Each row of a before or after table is a point. One or more steps were done to the points. Then noise was added and the rows were shuffled. The steps act on columns, c1 being the first. Write out the steps. A step turns or swaps two columns, mirrors them in a line or flattens them onto one, adds a multiple of one to another, or multiplies or shifts one. Angles are multiples of 10 degrees, from the lower column toward the higher: turns from -170 to 170, lines from 10 to 170 but not 90. Use the fewest steps. Two steps may share a column if one is a turn and the other turns, adds or multiplies; they go together, in the order done. Otherwise the lowest column goes first.
In the rows, zero is written as 128.

Before, 12 rows:
[[173 132]
 [162  69]
 [125 151]
 [178 108]
 [160 133]
 [132 140]
 [ 95 129]
 [ 94 188]
 [ 90 137]
 [121 179]
 [141  94]
 [168 125]]
After (12 x 2):
[[ 53 248]
 [ 50 148]
 [ 55 131]
 [ 81 232]
 [138  89]
 [ 91 152]
 [117 136]
 [133 139]
 [131 123]
 [103  59]
 [ 86 174]
 [124  11]]
Steps: shift c1 by -40; multiply c2 by 2

Before, 14 rows:
[[127 114 109 130]
 [112  92 159 116]
 [148 128  64 171]
 [ 94 199 140 149]
 [124 191 169   7]
 [107  92 166  50]
 [185  84 105 107]
 [ 70 130 146  72]
 [112 107 167  89]
 [ 95 117 156 151]
 [ 80  98 168 175]
 [154  88 144 156]
 [ 89 100 162 136]
 [ 98  91 160 100]]
After, 14 rows:
[[118 147 157 122]
 [108 135 160 111]
 [148  59 103 144]
 [128  97 108 128]
 [159 105 145 150]
 [ 67 232 169  79]
 [ 99 145 164 103]
 [122 139 169 123]
 [114 121 159 114]
 [ 77 132 169  85]
 [119 211 140 119]
 [ 97 122 161 105]
 [ 68 144 145  76]
 [163  61  64 153]]
Steps: flatten c1 and c4 onto the line at 40 degrees; add 1 times c3 to c2

Before, 13 rows:
[[127  88 157 151 171  93 121 176]
 [200  84 117 184 153 129 173 199]
 [115 101  93  29 156  90  77 138]
 [137 111  84 118 110 196  89 151]
 [235 157  79 125 121  67 137 155]
 [181 114  72 137 123 145 142 130]
 [134  90  74  87 222 196 108 157]
 [105 151  79  61 148  77 146 130]
 [ 44 162  86 170 175 155 101 151]
 [176 127 125 197 116  79 136  58]
 [116  93 148 180 108 111  16 172]
 [158 105 223 140 180  84 159  92]
 [150 129 132 122 162 144 111 155]]
After, 13 rows:
[[107  96 203 174 175  84 195 103]
 [182 150  73 106 132 196 110 144]
 [156  98 114 139 144 143 139 147]
 [116 127 161 215 179 128  94 179]
 [ 63 138 132 220 122  79 122  79]
 [ 87 110 137 151 184  93 159 162]
 [147 118 110 240  98  69  80 147]
 [158 140 112 174 136 144  74 128]
 [ 66  71  82  67 123 156 105 144]
 [207  65  84  89 208 195  90 149]
 [183 116  66  81 165  90 122 134]
 [143 102 118  94 118  78  76 128]
 [ 65 163  40 151 149 111 200 160]]
Steps: add -0.7 times c6 to c4; turn c1 and c4 by 60 degrees; mirror c2 and c5 in the line at 120 degrees; mirror c3 and c7 in the line at 30 degrees; multiply c8 by 0.7

Before:
[[120 120 117 138 107  80 111 103 137 107 150]
 [ 54 152 152  65  49  97 190 168 174 172 187]
 [165 163 168 124 115 131  98  87  81 133 173]
 [ 94 161 103  62 107  96  76 189 207 174 205]
 [ 93 189  87 135 155 109  94 142  72 117 150]
 [ 46 151 225  47  93 125 137  92 175 111 135]
 [112 110 158 191 171 172 140  57 113 107 131]
 [ 98 124 169 138 103  90  69 198 119 138 164]
 [ 86 171 171  69 115  91 149 196 198 202 157]
 [ 28 109 176  28  91  90 128 143 163 219 188]
 [104  93 156 123 101 228 143  83 112  98 103]
 [129 101 150 101 167 143 154 127 100  78 167]
 [149  98 140 121 144 148 138  74  85 103  66]]
After, 13 rows:
[[ 93 187  51 132 155 107 129 144  70 116 166]
 [ 93 162  69  61 101  92  84 192 207 175 212]
 [147  97 159 115 142 148 177  75  81 107  93]
 [118 122 108 138 106  80 122 101 139 107 154]
 [ 97 124 139 137 100  88 123 198 125 141 197]
 [166 161 207 126 111 133 109  90  81 129 174]
 [ 55 158  79  70  46 106  44 170 172 168 106]
 [ 25 111  74  22  88  88  80 144 162 214 158]
 [ 46 151 142  48  92 123 118  95 176 109 124]
 [ 84 173 129  75 118  89  95 194 198 204 124]
 [105  91 134 127 102 231 136  81 113  98 107]
 [128 101 152  98 170 140  81 125 102  78 123]
 [111 109 142 195 172 174 118  60 109 105 121]]
Steps: add 1 times c1 to c3; mirror c7 and c11 in the line at 120 degrees

Before (10 x 12):
[[165  96 123  84  86 131 162 142 198 127 152  79]
 [193  73 127  89 149 130 152 141 111 130 162 171]
 [162 105  87  81 117 121 161  53 103 115 129 110]
 [117 111  82 114 132 128 128 111  96 148 113  79]
 [ 94 129 122 124  98  88  81 109 130  97 124 155]
 [144  60  74 134 103 106 103 122 108  84 136  77]
 [122 107 147 115  69  89  87 124 159 165 101 151]
 [152 102 159 158 152 120  71 115 161 160 152 163]
 [116  97 162 102 110 133  67 133 125 148 163  93]
 [ 92  42 100  93  97  96 160 106 185  68  85 133]]
After, 10 rows:
[[ 85  87 179  62  97  96 105 108  75   7 142 152]
 [163 195 132  93  72  91 110 126  84 202 161 125]
 [122 102 173 102 133 129 118 108 180 169 108 158]
 [107 126 158  81 115 122 167  54 157 103 101 130]
 [155 101 164 138 105 106 135 120 174  42  87 162]
 [128  41 103 111 148 130 197 140 119 135 103  81]
 [190  64  88 175 155 119 132 115  83 193 131 115]
 [183 124  80 125 109 132  93 134 147 167 122 159]
 [110 158 117 104  89 130 175 142  95 127 106 207]
 [162 175 135 118  99  89  83 107 116  64 132 106]]
Steps: turn c1 and c7 by 70 degrees; add -1.5 times c5 to c2; add 0.7 times c11 to c4; turn c3 and c11 by 140 degrees; turn c9 and c12 by 150 degrees; multiply c10 by 2

Before (8 x 18):
[[104 101  92 130 133  94 136 146 154 157 157 129 106 100 106 136 121 132]
 [130  84 153 102 141  72 191 153 158 159 148 150  97 104 114 148  94 127]
 [ 96  90 152 133 153 105 166 160 168 137 159 136 115 135  98 151 133 143]
 [ 97 110 109 165  93 152 143 103 149 124 158  98 152 125 183  72 148 140]
 [102 124 120 174  73 118 112 133 131 141 131 104 150 129 171  52 184 149]
 [115 138  85  74 132 121  83 113 110 127 119 111 146 160 160 119 193 146]
 [ 90  55 128 116 149  79 144 137 156 143 130 156 118 122 110 128 107 120]
 [ 93 144 101  64 165 126  94 114 112 176 101 104 163 133 126 106 167 142]]
After:
[[132  90  99  64 164 110  94  91 112 106 102 104  98 107 126 171 169 202]
 [165 122  92 130 132  90 136 186 152 142 158 130 136 128 107 148 123  95]
 [165 153 152 102 142  72 191 220 158 161 148 150 143 125 115 148  93   9]
 [127 110  84  74 134 132  82  97 110 137 120 111 103 148 158 137 193 201]
 [177 119 152 133 154  98 165 220 169 143 159 136 122 164  97 123 133  52]
 [159 110 109 165  92 176 143 130 149 109 161  99 104 155 183 159 146 120]
 [145 108 120 174  73 167 110 140 130 132 130 104  99 131 170 195 184 164]
 [210 130 127 117 151  98 144 247 157 161 131 154 141 122 109 152 109 100]]
Steps: add -1.5 times c2 to c8; turn c1 and c2 by 120 degrees; turn c6 and c10 by -120 degrees; turn c6 and c16 by 140 degrees; turn c13 and c18 by 120 degrees; add -1.5 times c7 to c18; add 1 times c11 to c14

Before (11 x 24):
[[ 99 128 184 147 148 109 137 121  92  55 109 112 192 173  92 199 114 169
   84  35 214 187 162 105]
 [126 164 174 120 146  92  67 145  72 111 185 134 193 181  60 226 111 176
   95  69 180 174 110  56]
 [151 101 187 142 155  62 128 109 112 118 169  60 164 182 117 148 113 174
   92  96 128 119 136  51]
 [107 138 163 118 122  54 111  85  49  82 186  99 108 212 124 171  98 212
  114  51 187 193 138  66]
 [130 151 166 120  96 145 103 119  98 180 118 184  74  81 155 110 136 111
  139 141 101  62 117 189]
 [139 117 217  93 119  66  88 104 107 123 197 127 181 146 144  80  53 176
  108  94 136 198 193  49]
 [113 205 128 109 106 152 150 103 126 136 137 187 144 145 125  91 216 131
  138 188 120  97 117 184]
 [106 191  99 133  94 170 205 171  51 124  74 198 133 115  98  91 181  68
  147 158  99 117  39 148]
 [ 88 195 107  77 135 142 191 144 145 112 134 173  87 106  71 113 144  41
  138 159 142  98  79 153]
 [110 123 214 115 148  87 105  94 109 166 181  83 155 166  96 103 124 127
  218  63 120 182 181  71]
 [ 97 127 150  46  37 174 116 108 100 126 110 155 102  85 122 132 200 162
  107 142  99  80 130 106]]
After, 11 rows:
[[176 129 184 146 148 110 136  93  92  54 124 159 192 173 121 189 191 168
   93 107 214 170 163 220]
 [ 92 118 216  92 120  65  88 144 107 125 228 144 182 145 104  95 124 175
  117  49 136 178 193 161]
 [ 89 204 127 110 106 152 151 125 125 136  79 149 144 146 103 122 194 131
  185 183 122 106 117  68]
 [212 165 174 120 146  92  65  60  73 112 184 159 194 181 144 178 203 177
  116  55 180 161 109 186]
 [113 151 164 120  98 146 104 156  98 180 115 146  74  81 119 118 100 112
  181 188 101  80 116 114]
 [158 101 187 141 154  61 128 118 112 119 170 126 164 182 110 119 141 174
   51  52 128 123 136 160]
 [ 84 191  98 133  94 170 204  98  50 124  52 146 134 115 170 128 104  66
  199 150  99 121  39  98]
 [114 128 150  46  36 173 117 122 100 126  67 160 102  85 109 156 142 162
  141 105  99  96 130 113]
 [ 95 194 107  77 135 142 192  69 145 113 123 141  87 105 145 155 158  40
  172 154 142 107  80  98]
 [ 97 124 215 117 148  87 106  96 109 167 170  28 155 166  95 130 152 126
  131  70 120 167 182 193]
 [155 138 163 118 122  53 111 124  50  81 192 125 106 211  84 169 200 213
   97  66 187 173 137 205]]
Steps: turn c1 and c16 by -60 degrees; swap c8 and c15; turn c11 and c17 by 40 degrees; add 1 times c21 to c17; turn c12 and c19 by 60 degrees; turn c20 and c24 by -90 degrees; multiply c22 by 0.7
